Each point is reached from the start by the listed moves, each made once or not at all, plus a little noise. Is the number of moves made odd or even? Then give how often each move was made.

Moves:
(1): [ -1  18 -35 -19]
(2): [-47  49  10  12]
(3): [ 24  10  28 -18]
Start: [-17  11  39 -21]
Points:
[-18   7  39 -24] => even (0, 0, 0)
[-67  63  50 -13] => odd (0, 1, 0)
[-38  87  42 -42] => odd (1, 1, 1)
[-64  76  11 -31] => even (1, 1, 0)

Moves:
(1): [ 44 -38   7   5  -1  -7  12  15  -6 -26]
(2): [ 35  32 -19 -29 -11  -6 -26  24   9  10]
(3): [  4   9  41   6 -14  -2  -2 -11  12   2]
(4): [ 15  22  -1  24  48   1  -5 -14 -54  29]
(5): [-6 -6  8  2 17 19  6 18  6  9]
(6): [  9  -2   8  12 -16  29 -17  -8  -8  -6]
(7): [  3   4 -18 -10 -11  11  42   2   0  26]
(8): [-21 -22 -17  -4 -39 -21  -2  25 -71  46]
(9): [ 14  -4  -5  45  -1 -19 -24  -3  60  12]
Start: [ 22  64   6 -16 -13 -24 -21   4  30  35]
Points:
[ 41  97  46  14  19 -26 -28 -20 -10  66] => even (0, 0, 1, 1, 0, 0, 0, 0, 0)
[ 80  50  58  22  36 -14 -11  10 -14  48] => even (1, 0, 1, 1, 1, 0, 0, 0, 0)
[ 66   0  45  51 -62 -25 -49  43  22  72] => even (1, 0, 1, 0, 1, 1, 0, 1, 1)
[ 65  87  52  69   5 -16 -66 -33  40  71] => even (0, 0, 1, 1, 0, 1, 0, 0, 1)
[112  79 -19 -24  27  -8   5  50 -14  82] => odd (1, 1, 0, 1, 1, 0, 1, 0, 0)
[ 99 112 -28  28   0  -9 -51   2  37 109] => odd (0, 1, 0, 1, 0, 1, 1, 0, 1)
[ 74  98  14  -3 -33 -22 -22  32 119  96] => odd (0, 1, 1, 0, 1, 0, 1, 0, 1)

Moves:
(1): [ 13  26   9  23  -9 -21 -37 -10 -14 -16  14   5 -25   1  30  -6 -13 -13
  12  19]
(2): [ -3  16 -15  30   2  30  -7  -6   2  23 -13  29  25  -2  16  -8   8  22
   6   1]
(3): [ -4   9  33 -18   3  -4   7  -7   1  18  16 -22  14 -27  -4   8  -7  11
 -12   1]
(4): [-10  11   0  16   6   0  -5   5   0  -6  28 -30  11   2   4   0  -1  12
   3   5]
(5): [-12  20   0  -8  20  11  15   6  -3  -2 -35 -15  22  -2  13 -10  -1   1
  25  -5]
(6): [ 10  15  15 -17  -3  20   8  10 -14  -6  -8  -3  10  -2   9  -8  17  -3
 -29  -8]
(7): [ 15  35  -4  -8  -8  -6  62  -1  23   1   9 -14 -33  -4  -2  -2   5  21
 -26  -7]
(8): [ -2  -1  31  11 -28  11  16  28  22   7   3  12  -5  21  -8 -14  15  -9
   3  40]
(9): [ 17   5  14  16  15  14   6  -1  40   8   7 -16  -1  43  -2 -14  -5   2
  11 -23]
(10): [  0   9 -10   3  -1 -15   7   9  -5  39 -22 -17 -17   2 -31  -1  12  25
  10  -5]
(11): [  5 -12 -16   9  11  11 -16   2  14  16  13 -15  -9 -19   4  15  10  29
  29  17]
(12): [  0 -20   8   6  16  22  14  -8 -35 -16  14  22   6  25  46   5   3  42
   6   0]
(13): [ 27 -23 -10 -25   1  14  -2   1  -2  10  -7   8  60  11  16  -3  -2 -14
 -12  20]
(14): [-21  36 -12 -22  -6  13  -1  17   3   5  23 -14   7  22  -6  29  14 -13
   7  -7]
(15): [-30   8  -6  -1  -9 -12  -9 -11   9   0   6 -15 -12  13  14  -4  10   7
  -9   6]
(16): [  9  -1  23  -5  10  -2  14  -3   9 -34 -30 -17   0   4 -13  19   0  31
   0  12]
(17): [ -6 -14  -7   6  22 -24  -1  -5   1   4   5  21  -6  14   2  12  35 -12
   4  -3]
(18): [  2   3 -26  -8   0 -13   1 -28  -8   2  10  25 -15  -8 -23 -20   6  13
  15 -23]
(19): [ 29  -8  -4  12 -53   6   9  -7  15  -1   0 -29   9 -19  18  20  -7   5
  11   5]
(20): [  1 -16   6   8  19   9  -2 -42   1   2 -18 -23 -13   8  -6  12  14 -20
 -12  14]
Start: [-20 -25  13  -7   3  32  -4  13   2   7 -16   8 -11  43   3   2  -9 -14
  16  17]
Points:
[  5  49   4  18   3  43  28   3  83  25  32 -47 -19 100  49 -56  15  33
  70  66] => even (1, 0, 0, 1, 1, 0, 1, 1, 1, 0, 1, 0, 1, 0, 1, 0, 0, 1, 0, 0)
[ 42   1  65 -30  32  54  86  15  87  25  32 -40  14  78 -15  -4  66  68
   2  50] => odd (0, 0, 1, 1, 0, 1, 1, 1, 1, 0, 1, 0, 1, 0, 0, 1, 1, 1, 0, 0)
[  18   -4   74    5   -4   44  105  -57   60   25  -34 -121  -58   86
   23   44   19  110   -4   19] => odd (0, 0, 1, 0, 0, 0, 1, 0, 1, 1, 0, 1, 0, 0, 1, 1, 0, 0, 1, 1)
[-39  63   5 -12  52  48  43 -45 -18  78 -24 -23  16 104  89  33  71  44
  16  47] => even (1, 1, 1, 0, 1, 0, 1, 0, 0, 1, 0, 1, 1, 1, 1, 0, 1, 0, 0, 1)
[   0   19   78  -23  -12  101  114   -2   52    4  -21 -104  -13   50
   47   83   38   83   48   85] => even (0, 0, 1, 0, 1, 0, 1, 1, 0, 0, 1, 1, 0, 1, 0, 1, 0, 0, 1, 1)
[-41  64 -22  40 -20  85  20  30  77  96   1 -55   6 108  13  -1 107  64
 104  16] => odd (0, 1, 0, 1, 1, 1, 0, 1, 1, 1, 1, 0, 0, 1, 1, 0, 1, 1, 1, 0)
